Every row gives one point. Before rounding, the points of a table are all equally far from one centre. They may lie mostly on one side of it. Write the centre, to within rounding.

Points, 9 rows:
[[-80  11]
 [  6  53]
 [-71  28]
 [ 27 -65]
 [  4  54]
 [-46  49]
 [ 50 -28]
 [ 52 -11]
 [ 14  50]]
Centre: [-16 -12]

Points:
[[ -11  -61    8  -19   52   -8   12  -13]
 [  68  -28   36   -8  -66  -55  -42  -17]
 [  85  -46   41   -4   -4   -4  -23 -109]
 [ -62  -14   14   52  -23   45   29   -1]
 [  14   58  -28  -56   13   78  -20  -42]
 [  41  -21  -38  -85  -40   23  -39  -76]
 [  -6  -31  -22  -34   39    7  -18 -106]
 [  -3  -40  -25  -47   23   96    8  -12]
 [  18  -91   21   39   27   16  -16  -88]
 [  49   -7  -24  -30   73   12  -13  -67]
 [  22   15  -13   -7  -12  -39  -99   -3]
 [  16  -37   48  -44   59   27  -26  -62]
 [  -9  -29   26  -58   33   56  -19  -88]]
Centre: [ 27  -9   2  10 -23  30 -18 -35]

Points, 22 rows:
[[ -43  -10  -11   -8  -36  -33  -15   29  -24  -12  -21   62   69    4
     7  -57  -43   53]
 [  -8  -70   28   -7   34  -68   58   21   -2   13   54   41   17   39
    50    4  -26  -25]
 [   3  -59   30  -16   -2  -59   52    2  -25  -57   -8   35   35  -21
    47  -45  -48   15]
 [ -78   28    1   49   13  -65   -8   16   21    4  -29   13   66   30
    39  -46  -61   36]
 [ -10  -19  -22  -24    2  -70   59   -2   30  -52   -5   -3   23   19
    36  -38  -65   71]
 [ -58   -2   49  -30  -25  -62   -6   54   -2   17   65   40   46   52
    24   11  -20   18]
 [   5   23  -11  -20    8  -14  -19   40  -64  -30  -36   58   19   27
    -1  -35   10   26]
 [  -4  -56   18  -29   19  -30  -35    6  -33  -48   10   38  -27    9
    45   -5  -45   41]
 [ -47   10   -4   -2  -50    8   -3   63  -11  -14  -24   51   20   27
    56  -69  -50   -8]
 [  -2   -5  -16   21    2  -56   39  -16  -31  -31   -2   29    9   10
   121  -12   -8   43]
 [   2  -30   -3  -34   20  -38   17   44  -31  -47   25   60   41   30
    73  -50   -7   12]
 [ -43   25   52   57   50  -39    2   -1   61  -72   23   71  -13    4
     6    0  -30   33]
 [ -55   11   16   41   39  -47   42   43   -6  -15  -12  -14  -40   -2
    85   28  -31   47]
 [ -41  -10    3   31  -31 -110    3    2  -25    7  -37   10   -8    2
    46  -36    9   40]
 [ -23    3   22  -35  -21  -26   -3   44  -23  -37   17    2    4  -38
    -5  -62  -15   76]
 [  37   47  -23    1   -5   41  -10   29   19   16  -46    9  -11   -7
    85   27   11  -23]
 [   0   14    7   -6   24   18   -9   37  -42   21  -18   24   72   35
    15   -3  -74   47]
 [ -16    7   30  -32  -28  -13    3   29    3   40  -29   10  -19   43
    70  -27   -8   93]
 [ -45   13  -17  -48   24  -38   36   40   30   13   39   52   38  -21
   -37  -17  -18   75]
 [ -26    3   14  -25  -17  -88   56    7   26   44  -57   63   51   26
     7  -22  -61   -5]
 [  13    1  -49  -15   -9  -24  -60   27  -33   30   15   19   20   23
    20  -56  -31    2]
 [ -23    8  -41   33   18  -17  -28   35    2    5  -23  -21   29  -14
   107  -16  -58   20]]
Centre: [ -5  10  15   8   2 -24  14  14  30   2   1  24  13  -1  25  -4 -16   8]

Points (28 x 24):
[[  58   33   -6   40    3   -7   34   -8  -43   49   30   47  -26   -6
     6  -23   -3  -14   24   -7   80  -88   13   42]
 [  12   48   28  -49  -30  -55   -7   10  -54   11    8   18  -49   -3
    47  -11    2  -19   65  -37   45   12    3   40]
 [  86   21    4   49  -11  -30    0  -37  -65   42   -8   22  -20   40
    43   10    7   -7   61   81   51  -42  -27   -3]
 [  26   -7   27   14  -35  -31   25  -28  -46   11   -6   -6   29    5
    97  -48  -11   50   30  -15   43   14  -19    4]
 [  37   34   47   23  -49   51    6   13  -56   20   21   -7   36  -35
    62  -17   -6   29   14   -4  -53  -23   -8    2]
 [  17   21   25    1   14   -4  -31 -104  -40   41  -23   25  -15  -20
    87   -6    2  -14    1  -28   59  -23   42  -20]
 [  22    5   20   88   12   37   -7  -47  -25   42   29   20  -26  -22
    85  -25   51  -39   26   16   16   25   66  -20]
 [  20   45  -13  -19  -20  -18  -34    6  -47   32   21  -22   -3   20
    39  -36   -9  -44   70  -27   54  -17  -18  -68]
 [  40   52  -31    8  -28  -44  -25   -9  -30  -22  -12   41   30  -14
   -16  -33  -10    0   10  -82   49  -21   14  -12]
 [  67   19  -12   61   53   -8  -35  -49  -82   10  -11   22   79   -2
    31  -30   -8  -38    5   34   54   -7   36  -18]
 [  26   28   14   66   46  -42  -12   27    0    6   15   59  -33  -25
    70   42   -5  -10   19  -32   46  -59   -2   -7]
 [ -12   24  -35   39  -60  -73  -41  -70  -41   16    1   38   -5   14
    62  -16  -13  -34   24   -3   22   -2    8   47]
 [  10   25   43    8    4  -66   -6    5  -66    0   -3  -27   27  -25
    27    4   23  -15   18   18   78   -3   60   -5]
 [  14  105    8  -32  -17  -16   22    2  -23   19   51   14   -1   30
    70   -8   -3    1   31  -16   58   -6    8  -40]
 [   8   56   26    1  -20  -66   14    8  -80   16  -19   25   -1   26
    20   33  -17    4   25   24   75    6    2  -44]
 [  44    1   13   19  -38    0  -37    6   -3  -26  -17   33   14  -35
    83  -93   27    2   46   -4   41   19   21  -24]
 [  22   69   -1   11   29  -51  -12  -35    7   34   51   31  -27  -67
   -12   -4   30   49   28  -16   33  -25  -29   17]
 [   1   51  -19   55   68  -33  -24   48  -42   15   15   64   36   53
    -3   14   24    4    9   15   36    5   21  -46]
 [  83   76   40   12  -13  -23   24  -43   -1   34   20   40   -3  -48
    37  -27  -26  -60   30   27   30  -37   35  -15]
 [ -18   31   31   19   -3   46  -11   21  -48   12   28    8   28   -3
    49  -59   58   35   59  -22   59    7   51  -15]
 [  45   46   24   38  -26    2   13 -104  -43  -38  -32   39   39   18
    45  -45   18    5   26  -15    0  -34   34  -33]
 [  34   73   19   -6   19  -39  -29    0  -27   19   24    0   38  -13
    19   39   -1   40   44   20  -20    9   64  -18]
 [  12   54    2   44   25   -7  -11  -31  -25   33  -59    2    2  -13
     2  -26   10  -21    9   63  121  -29  -44   -2]
 [  55   38  -33   29  -43    1   14   -3  -87  -10    2   28   52  -34
    53   18   40    1   23   28   85    2    0    5]
 [  73   39    6   32   14  -40   18  -21  -45  -17  -45  -26   22  -43
    64   24  -12   -9   48  -29   17   -2    4  -14]
 [  86   59    3   63  -19    1  -33  -17    7   31  -29   -8    4   -1
    62  -58  -10  -30   49  -44   24  -44  -37   39]
 [   2   42   25   40   -5   -2  -82  -36  -20    6  -34   66   78  -32
    20   -7  -55  -35   27  -29  -19  -23   10    0]
 [  20    0   22    9  -18   11   26  -25  -10   22  -52   81   -8   36
    47   13  -39   30    2   64    8   52  -18   27]]
Centre: [ 21  31  21  26   7   9 -20 -21 -22   9   6  33   7   8  19 -10  17 -18
  18   8  19   1 -14   9]

Points:
[[ -12   46   92  -67  -17   61    3  -19   -8   34    7   62   35  -15
   -47   -2  -76   28   25   15   57  -53   37  -48]
 [ -28   -8   32  -59  -44   45   13   -9   42    1  -58   30   27  -20
   -59   15  -86   53   29    5   79  -42   91   33]
 [   5   58   42  -52  -53   87   39   27  -14  -24  -57   49   43    4
    -5  -43  -63   -8   23   20   98   12   35    0]
 [ -23  -14   60  -57    3   15   36  -30   32   26  -49   42   77  -42
   -20   29  -77   43   30   -6   79   27   17  -26]
 [   8   31   70  -21  -56   65   48  -95   13  -29    1   57   48   43
   -60   25  -43    0   36  -76   58  -16   20   -2]
 [ -15  -16   11  -15  -58   36   43  -20  -39   32  -29   40   57  -57
   -20  -10  -83   10   68   -5   27  -17   26   31]
 [   1  -21   10  -14    8   68   52  -12   -9   17   26   44   46  -20
   -66  -22  -26   60   32  -31   89  -15   76  -19]
 [ -43  -30   57  -36  -16   -1   28  -26  -38   42  -13  -11  108    6
   -48  -26  -66   76   29  -25  112   14   15  -25]
 [  -4  -13   78  -93  -30   80   20  -34  -13   48   40   52   76   -7
   -27    0  -69   -7   67  -64   96   -7   47   32]
 [  24  -42  -12  -47  -31   10   36  -40   40    8  -21   42    2    3
   -36   21   -9   11   69  -17  101  -26    4  -50]
 [  12   10   69  -34  -43   -7  -35   -7   -2   39   34   45   92  -61
    -8  -19  -60   27  -11  -31   72  -41   69   -6]
 [   8    5  105  -62  -36   -4   26  -34  -23   39  -18   65   89    9
   -26    7  -45    7   27   -6  106   -8   35   37]
 [ -30    0   65  -38  -62   35   23  -51  -59    3  -22  102   44   -9
     1  -27  -40   56   29   34   62  -13   56  -17]
 [   8    7   47  -32   -9   55   22  -53  -57  -16  -12   41   22    7
   -27   -9  -72   19   78   24   51  -17   22   -5]
 [   1  -12   71   19  -43   56   47  -34   44    6  -29   23   33  -41
   -25  -41 -114    9   43  -12   74  -44   81  -20]
 [ -50  -23    3  -51  -26   39   32  -24   13   -4   -1   50   49  -42
   -31   -2  -71   47   74   -5   27   16   66   -7]
 [ -12   -2   35  -21  -12   46   22   12  -10   -5    9  -12   60   57
   -77  -36  -39    4   50   23   69  -14   35   12]
 [  34  -49   48  -76  -34    9   10  -26  -20   13  -10   35   33  -50
   -51   -5  -32  -22   60   -8   94   33   23    2]
 [ -37   -3   26  -34  -24   51    3   23  -15   51  -33   95   90  -17
   -49   -6   -6   27   44  -15   43  -18   37  -17]
 [ -18    2   68   28  -73   38   10  -54  -22    3  -55  -11   42  -13
    -2  -33  -62   37   15    6   29   57   33   -2]
 [ -26   11   72   -9  -38   36   32  -34    3   11    9   48   56  -34
   -53  -25  -51   24   23   35   61   28   23   -8]
 [ -16    0   57    0  -12   26   20    2   10   28  -50   74   58  -76
   -49    2  -16   22   44   -7   85   -3   41  -30]
 [  -3  -14   61  -98  -47   50  -18  -51   38  -35    0   61   70    7
   -35  -18  -59   42    4  -21   73  -18  121  -60]
 [ -32   -1   54  -41    4   96   32  -34  -38   34    8   74   36   -1
   -50   -7  -77   11    9  -15   27  -66   51   20]
 [  -1  -34   27  -48  -32   22   39   18  -32   12  -33   41   57  -45
   -41  -22  -92   -7   47   -4   82   -5   -5   26]
 [ -22    2   43  -65  -74   32   47  -45   10   61  -48   43   66  -58
   -37  -35  -29    3   39   10   79   55   51   -8]
 [  12   -6   79  -28  -40   28    0  -10   -5  -21  -59   51   38  -23
   -61  -23  -67  -15   93  -18   67  -16   36   10]
 [ -50   15   40  -49  -20   21   86    8   53    1   16   15   84   -7
    -2   58  -62   22   34  -42   33  -57   96  -42]
 [ -16  -28   17  -22  -82   56    3  -79    1   59  -29   31   57  -33
     4    1  -56   51   -7  -10   94   76   43  -29]
 [ -48   40   52  -55   40   28   -6  -41  -26   31  -26   10   30   28
   -43  -14   15   26   84  -46  101  -30   88   21]]
Centre: [-55 -10  38 -43 -54  41  13 -30 -23   7 -28  -2  35   5   3   2 -31 -25
   1 -57  87 -28  59 -37]

Points:
[[  92   -2  -15  -15  -33  -64   -2   32  -22   -7  -20    4   38 -101
   -31  -16  -41    1   19  -23  -69   10   -3   25]
 [  87    1   -6  -10    6  -57    6   83  -25    6   -8   56   18  -62
   -25  -57  -47    3  -29   -4  -53   14   16    1]
 [  74   42  -17    0  -14  -68   38   33  -14   23  -14   47   12  -82
   -28  -42  -53    2   -4    8  -61  -13   21   -6]
 [  76   21  -72    2  -10  -27   -2   25  -39   12   -3   39   24  -73
    -3    0  -61   10  -18    2  -59   37   21    8]
 [  52   57  -20  -14  -12  -37   -4   49   -9   12  -19   18   14  -81
    -7  -22  -73    3   23  -21  -68   16   27  -12]
 [  57    9  -26    4  -17  -53   -2   45    4    5   25   22   27  -97
    19  -29  -61  -11  -22  -30  -79  -34   -2    6]
 [  34   -6   -8  -17    1  -54   54   78  -49   19   -6   22   -6  -57
     2  -24  -84   -6   -1  -32  -58   -4   21   14]
 [  87   29  -21   -5   -5  -53    9   65  -33   40    3   59   18  -79
    -1  -21  -65   12  -11  -44  -44   29   -9  -15]
 [  61   -3  -27   -8   -7  -45   13   40  -43    3   12  -10   42  -52
   -12  -45  -60  -22   16  -22  -63   -2  -22  -43]
 [  78  -16    2   -9  -24  -42  -11   52  -52    9  -13   42   20  -63
    -6  -43  -80  -19   -9   13  -40   30    7   -3]
 [  40   10  -15   -9  -27  -63   12   66   14   21    7   12    1 -108
    -8  -29  -45   15   46  -18  -70    7   53   33]
 [  70   -3  -39   12  -41  -76    8   25  -23    8    0   46   33  -89
   -32  -37  -35   -9    0  -19  -78   -3  -11   25]
 [  36   40  -16  -32  -26  -50    6   56  -31   21  -18   33    9 -107
   -47  -45  -56  -25   -1  -27  -53    4    0   -8]
 [  61  -31  -39    8  -16  -75  -15   89  -11   -6   -2   38   22  -75
    10  -61  -47   -9    9   -6  -45   -5  -10   10]
 [  67   38  -18   -4   -4  -51   15   57   -1   44  -20   16   12  -67
   -11   -9  -65    0  -14   -5  -71  -29   20   20]
 [  71    3   -6   -5  -26  -29   36   20  -35    4   -7   50   38  -74
    -2  -36  -64    1    1  -11  -82   16    2  -15]
 [  61   10  -24   21   -2  -51   58   60   -1   15  -30   22   32 -121
    10  -35  -64   24   25  -20  -60   32   24    6]
 [  88   19  -26  -13   -2  -60    5   41  -13   16  -28   15   23  -69
     2  -34  -56   -4  -11   -6  -74   19  -12    8]
 [  44  -25   -9  -15    2  -35   12   65  -40   33  -20   30   57  -97
   -19  -33  -74  -16   16  -12  -45   -3   35    2]
 [  86   16  -17    0  -11  -58   13   79  -21   30  -28   26   25  -82
    11  -11  -62   23    5  -22  -52   13   32   -3]
 [  72   15  -26   -1   -6  -20   16   51  -50   11  -16   23   18  -83
   -12  -39  -83   16   40  -20  -46   17   35   30]
 [  71   16  -36    1  -23  -65   37   34  -15   -4  -14   31   24  -72
   -30  -20  -64    0    7  -71  -59   28   21    4]
 [  71   10  -21    6   -2  -63   14   42    4  -20   -9   11   13 -103
    -2   -9  -66   10   21  -11  -96    4   15  -12]
 [  58   13   -5   -1  -30  -54  -20   68  -22   33   -1   35   41  -77
     2  -27  -50  -31  -15   -8  -54   11   32    2]
 [  57   12  -13   -7   21  -32   20   20   11   24   -8   21   64  -96
     5  -15  -59   13   13  -24  -40   25   65   21]
 [  91  -17  -38   -1  -24  -52   13   56   -4   28  -24   34    2  -83
    22  -39  -54    8   13  -37  -55    6   -5   10]
 [  63   22    4   -2   20 -109   46   49  -10   29   -6    4   19  -67
     0  -38  -24    2   12  -26  -51    9    4  -18]
 [  62   -3  -14   -1   -4  -48   -8   41   -6  -20   -6   43   -3 -116
   -21  -26  -67  -41  -12   25  -49   -7   29   30]
 [  69  -18  -26   -9   16  -49   18   66  -40   27  -35   37   27  -74
   -29  -40  -69  -34   -5   -2  -43   15   -7  -20]
 [  48  -13  -32   -6    9  -49   23   70  -23   19    7   21   47 -104
    -8  -61  -78   -8    5  -27  -65   -5    5    1]]
Centre: [ 18 -13  -2  28  -4 -24  16  40   2   6  17   9   2 -74 -35  -4 -30  27
  -4  -6  -3  19 -16   5]

Points, 29 rows:
[[ 48 -48   1  -3  75  48   4  12  58  -3  32  33 -20  15  24  69  31 -20
   77 -19 -18  41  -1 -52]
 [-16 -68 -54  14  69   6  -4   7  10  -5  43 -15 -34  -3  -5   8   5   8
   79  24 -83  74 -10 -34]
 [ 88  -3  -2  11  55 -15 -40  27  73 -15  55  17 -37 -16  37  66 -17  19
   34 -18 -23  86 -21 -32]
 [ 41 -24 -12 -29 107   7 -68  56  24 -32  43  -5  -1 -19   8  41  11  37
   81  25 -61  57  -2 -70]
 [ 66 -45 -30 -39  99  -1  13  26  26  -8  78 -17 -13  -7  12  21 -15  -5
   90  28 -38  16 -17 -80]
 [ 90  -3 -36  -2  40  -1   6  56  41 -29  71 -65  13  20  24  39  25   7
   78  10 -24  89  21 -46]
 [ 28 -31 -36 -33  71 -15 -32   4   5 -20  68 -39 -34  26  45  61  23  42
   71   6 -10  86 -21 -51]
 [ 81 -25 -45 -29  73  -3 -39  49   9 -16  55 -13  14  22   7  51  26  17
   83 -53 -70  41 -55 -35]
 [ 97 -65 -70 -38  30 -24  -6  25  13  12  95  40 -51 -18  56  35  -1  -9
   61  -4 -33  19 -14 -59]
 [ 64 -34 -19 -37 109 -11   0  34  11  -9  23  12   5  -6  67  41 -47  23
   29 -13 -48   6 -18 -56]
 [ 59 -15  24 -33 103 -30   8  28   0 -36  10   4  -9  19   0  35  -2  55
   33 -41 -49  23 -27 -37]
 [ 97 -43 -55 -36  41  32   0  23  20 -14  -3 -12 -40 -36  57  23   1  24
   91  -8 -27  29  -9 -68]
 [ 39 -66 -46 -56  74  31  -8  57  39   8  20   5 -52  -9  15  82 -33  12
   62  12 -41  23 -34 -52]
 [ 69 -63 -47 -18  66 -39 -37  49  25  -4  20 -17 -43  20   1  46   1  19
  121 -36 -29  40 -13 -88]
 [ 94  -1  -5 -10  72 -18   1  45  56 -12  22  60  -5 -23  12  22 -13  13
   68 -43 -59  45  -9 -68]
 [ 73 -49 -15 -12  99  33 -42  40  24  32  49  -6 -34  27  15  37  -6  19
  108   6 -30  61   5 -26]
 [ 49 -18 -38 -15  87 -25  42  43  49 -18  32   6  -4  24  -1  45  38  41
   63  14 -17  57 -15 -62]
 [ 41 -43 -50 -26  54  28 -22  81  10 -40  29  28   1 -37  20  69  64 -30
   91 -44 -38  57  -3 -57]
 [ 61 -31  -7 -41  94 -20 -30  52   3  31  24  30 -59   7  24  12  19 -39
   25 -11 -43  60 -45 -71]
 [ 52 -64  -6 -46 111 -27  -4  36   6  12  51  29 -13 -41  24  49  31 -22
   35 -17 -27  34  25 -60]
 [ 37 -26 -14  32  55 -13 -41  82  14 -45 -12 -33 -36 -23  32  47  20  -2
   93  -6 -46  66 -41 -68]
 [ 40  -8   7 -11  85 -52 -56  53  72  13  73  13 -19  32  -2  55  -2  25
   92  17 -33  34   9 -42]
 [ 25 -54 -23 -10  64 -11  -3  64   9   8 -16  -6 -14 -41  21  96  26 -17
   66 -20 -32  86  17 -44]
 [ 42 -15 -76 -14  82  51 -30  70  22  -2  24  15 -13 -27  50  79  -2  -2
   99 -12 -36  44 -28 -65]
 [ 63  25 -14 -22  84  10 -57  28 -20  -7  42 -20 -54 -52  30  88  18 -23
   59  -9 -22  46 -48 -77]
 [  4 -46 -48 -16 107  13 -43  67  45  -3  26  30  -6  -4   8  68 -11 -19
   96  26  -1  -9 -19 -49]
 [ 36 -54 -18   5  87 -17 -37  19  90  -2  22  23 -21  51  -8  46 -10  -4
   60 -18 -26  34   3 -72]
 [ 93 -42 -63 -23  91  21 -65  51  55 -26  32  -6 -15  27  67  38   5  -4
   59   8 -35  42  20 -50]
 [ 14 -19 -35   8  41 -26 -23  24  67 -12  25  39 -36  29  29  12  84 -16
   66  -7 -51  17 -32 -52]]
Centre: [ 31   6 -42  -2  23  -3 -29  47 -14 -18  39   4 -34   7  -3  30 -10 -10
  38 -11 -21  13  27 -33]

Points (27 x 24):
[[ -23  -38  -11 -108   -4  -51  -64   55   38   18   49  -56  -30  -14
    35    0   13   10  -54  -30   13   43   -5   -5]
 [ -24  -41   28 -116   11  -32  -41   81   26   -4   21  -47  -33   23
    58   -5    2   47  -36   -3    0   -2    0   -7]
 [ -44  -37   18 -107   10  -25  -36   16   36   -7   33  -62  -61   22
    74    1   26   21  -97    2   31  -21  -21  -14]
 [ -40   11   -9 -108   40  -34  -79   24   27  -18   40  -62  -84   22
    30   54    7    4  -70  -35   13   21   -6   -1]
 [ -42  -29   -9 -100   18  -38  -73   47   61  -15   49  -43  -67   35
    34   -8   -2   24  -66  -25   14  -15  -17   14]
 [ -42  -29   21 -117   -6  -16  -69   31   34    7   56  -26  -69   33
    44   -4   18   35  -47  -27   -1   23    0   20]
 [ -32  -38   45 -107  -19  -48  -34   58    7  -14   46  -50  -47   -8
    36    2   29   18  -24  -38   10   13   26   38]
 [ -72    7   -9 -104    7   18  -18   36   22  -10   54  -74  -44   59
    44    3  -10   46  -87  -16   22   26   22   24]
 [ -14    5   14  -98   20  -58  -61   69   14    8   30  -35  -51    6
    35    4    6   40  -47  -35    9   17  -16   51]
 [ -33  -33   21 -103   -2  -13  -38   64   30  -23   31  -19   19   56
    -4  -21   12   -1  -41   -6    7  -22  -23    5]
 [ -47  -30   42  -92   -5  -54  -61   73   39    5   26  -48  -47   -6
    24  -22    1   25  -67  -23   23    1  -29   25]
 [ -17  -23   30  -96    4  -39  -37   44   42   -1   72  -68  -53   20
    39   -8    0   21  -86  -39    6  -12  -11   24]
 [  -4   19   14  -93   12  -29  -52   62   68    5   47  -35  -91   36
    30   23   32   25  -63  -19   47  -15    2    6]
 [ -10  -29    8 -108    8  -33  -55   14   47   -6   44  -70  -37   28
    64   -9   34   16  -65   -3  -16    9  -11    8]
 [ -15  -28   12  -95   11  -44  -48   68   11   27   -4  -38  -48   23
    14   -6    6   68  -73  -12   34  -23  -11   18]
 [ -25  -42   10 -109   26    3  -60   65   25  -15   33  -51  -71   16
    48   37   38   27  -50   -6   -5    2    6   -1]
 [ -34  -18   -2  -98  -20  -22  -78   46   54    6   20  -76  -46   39
    38   -9   39   34   -6  -25   19  -22   18  -17]
 [ -39   13   -1  -61   14  -36  -60   67   35   37   21  -48  -21   -7
    44   -9    7   34  -38  -26   -9  -11  -25    9]
 [ -32   -3   -5  -90  -13  -23  -53   55   19   -4   26  -84  -85    5
    50  -37    3   -8  -57  -22   -4   -8    2  -14]
 [ -33  -13   66  -93    7  -21  -86   46   22   -2   41  -22  -50   10
    64    8   27   31  -49  -64   -3   15   -7   -7]
 [ -51    1   24  -85  -21  -38  -58   29   26   33   53  -45  -54    5
    28    0   42   28  -47  -39    6   34  -46   -3]
 [ -30  -11   33 -101   14  -32  -76   89   24   10   24  -36  -16   18
    32    9   38   50  -67  -58   43   18    3   21]
 [ -45   -3  -10 -101    6   15  -62   64   54    7   45  -95   -4   13
    24   10    2   17  -16  -65   33   11  -13   24]
 [ -14  -20  -11  -90  -32  -16  -81   58   35   -2   53  -39  -76    9
    51    3  -15   24  -66  -50   -1   33  -12   29]
 [ -29   -1   24  -92   -2  -19  -62   23   11   17   30  -82  -47   41
    43  -23  -24   61  -87  -33    5   -1  -38    6]
 [ -15    8   17  -84   27  -37  -84   35   45   11   47  -40  -23    7
    39   38   18   37  -40  -46   17  -32   17  -32]
 [ -37  -23   23 -121  -10   -5  -27   71   35   23   12  -50  -65   -4
    59   -8   15   63  -40  -43   40   11   12    2]]
Centre: [-14 -11  15 -36  -4  -1 -26  15  22 -32  -2 -42 -31  27  26  17  -2  13
 -44 -33  52  29  -1  -4]
